Each point is reached from the start by the listed moves, each made once or not at all, plus a little noise. Is the number of moves made odd or even? Then give how often each move was made.
In the rows, 128 means zero.

Moves:
(1): [184 143  96 125]
(2): [116 172 127 110]
(3): [144 135 163 132]
Start: [116 127 120 145]
Points:
[158 188  91 120] -> even (1, 1, 0)
[181 144 119 148] -> even (1, 0, 1)
[174 140  86 143] -> odd (1, 0, 0)

Moves:
(1): [191 149 117 125 126 136 120 131 137 136 123 125]
(2): [112 182 125 138 138 137 119 135 119 127 128 135]
(3): [131 140 191 124 130 135 137 117 131 125 129 130]
(4): [132 111 130 185 138 131 139 118 134 124 128 121]
(5): [138 124 118 117 189 108 130 137 121 117 138 124]
(6): [127 126 122 123 135 167 123 128 131 127 128 142]
(7): [129 134 120 115 127 128 177 122 133 129 116 134]
(8): [121 122 135 133 127 129 136 173 123 131 122 141]
(9): [128 129 124 127 131 127 126 135 180 139 128 124]
Start: [153 139 135 169 108 129 108 137 122 145 119 135]
Points:
[139 204 184 170 128 183 100 139 171 153 119 152] -> even (0, 1, 1, 0, 0, 1, 0, 0, 1)
[221 154 181 212 127 187 112 125 193 157 114 139] -> odd (1, 0, 1, 1, 0, 1, 0, 0, 1)
[167 154 175 141 173 116 164 137 177 145 115 136] -> even (0, 0, 1, 0, 1, 0, 1, 0, 1)
[207 187 120 228 184 131 113 192 116 142 116 141] -> odd (1, 1, 0, 1, 1, 0, 0, 1, 0)
[222 171 172 144 168 125 166 186 178 154 104 146] -> even (1, 0, 1, 0, 1, 0, 1, 1, 1)

Moves:
(1): [201 125 123 116 139 133 118 131 132 141 110 150 117 118 109 122 121 122
 121 132]
(2): [134 167 138 119 126 137 136 123 121 115 118 129 128 130 125 129 133 130
 120 131]
(3): [126 125 179 137 135 114 123 141 131 120 129 129 121 146 135 111 144 132
 137 124]
(4): [149 150 130 180 129 124 125 142 121 131 130 114 149 131 136 140 116 137
 111 120]
(5): [120 135 117 123 186 121 131 135 137 129 123 132 130 134 122 133 137 134
 126 123]
(6): [126 128 128 144 126 174 113 131 135 133 122 140 122 127 114 119 134 129
 133 125]
(7): [142 122 126 130 117 135 189 132 125 146 117 136 125 148 139 123 110 125
 127 123]
(8): [109 133 124 114 127 130 117 178 129 127 125 131 145 126 132 111 123 130
 134 129]
(9): [134 141 129 133 127 127 132 136 175 116 134 135 120 126 133 126 113 134
 131 123]
(10): [119 132 135 121 129 122 124 127 127 168 146 119 117 124 133 126 130 118
 120 134]
(11): [143 118 131 134 126 151 126 122 112 108 179 149 129 139 130 119 136 150
 123 131]
(12): [121 121 129 141 116 107 131 128 124 142 109 179 127 133 134 126 142 130
 116 135]
(13): [128 128 145 122 126 130 128 122 132 144 132 130 171 118 124 130 121 125
 130 122]
(14): [144 135 107 132 126 114 111 130 133 139 127 118 148 187 145 121 146 135
 118 109]
(15): [134 124 136 132 140 141 118 123 124 122 125 139 132 109 184 125 130 129
 133 122]
(16): [132 137 142 106 114 138 122 143 128 139 122 137 123 130 127 162 125 147
 140 122]
(17): [139 133 124 127 118 115 151 138 143 124 118 116 117 104 121 115 188 132
 153 117]
(18): [128 132 132 130 117 118 121 122 124 135 114 121 124 121 131 118 119 170
 122 129]
(19): [125 155 127 120 127 103 123 115 106 138 142 129 112 139 124 132 100 137
 191 128]
(20): [132 121 120 131 134 134 134 135 134 129 118 119 122 150 138 144 140 138
 137 209]
Start: [142 128 138 131 150 120 175 148 119 125 160 115 118 131 125 129 153 109
 117 139]
Points:
[153 181 207 175 204 111 225 226 117 191 129 165 184 169 220 116 171 131
 102 203] -> odd (0, 1, 1, 1, 1, 0, 1, 1, 0, 1, 0, 1, 1, 0, 1, 0, 0, 0, 0, 1)
[155 141 222 124 107 111 243 233 165 184 189 195 133 148 153  99 202 155
 150 122] -> even (0, 0, 1, 0, 0, 0, 1, 1, 1, 1, 1, 1, 1, 0, 0, 1, 1, 0, 0, 0)
[238 194 215 147 204 152 139 234 162 177 201 162 135 114 154 108 181 175
 208  99] -> even (1, 0, 1, 1, 1, 1, 0, 1, 1, 1, 1, 0, 1, 0, 1, 1, 1, 0, 1, 0)
[249 169 138 171 142 123 242 233 115 144  76 181 130 128 190 114 208 131
 109 211] -> odd (1, 1, 0, 1, 0, 0, 1, 1, 0, 0, 0, 1, 0, 0, 1, 0, 1, 0, 0, 1)
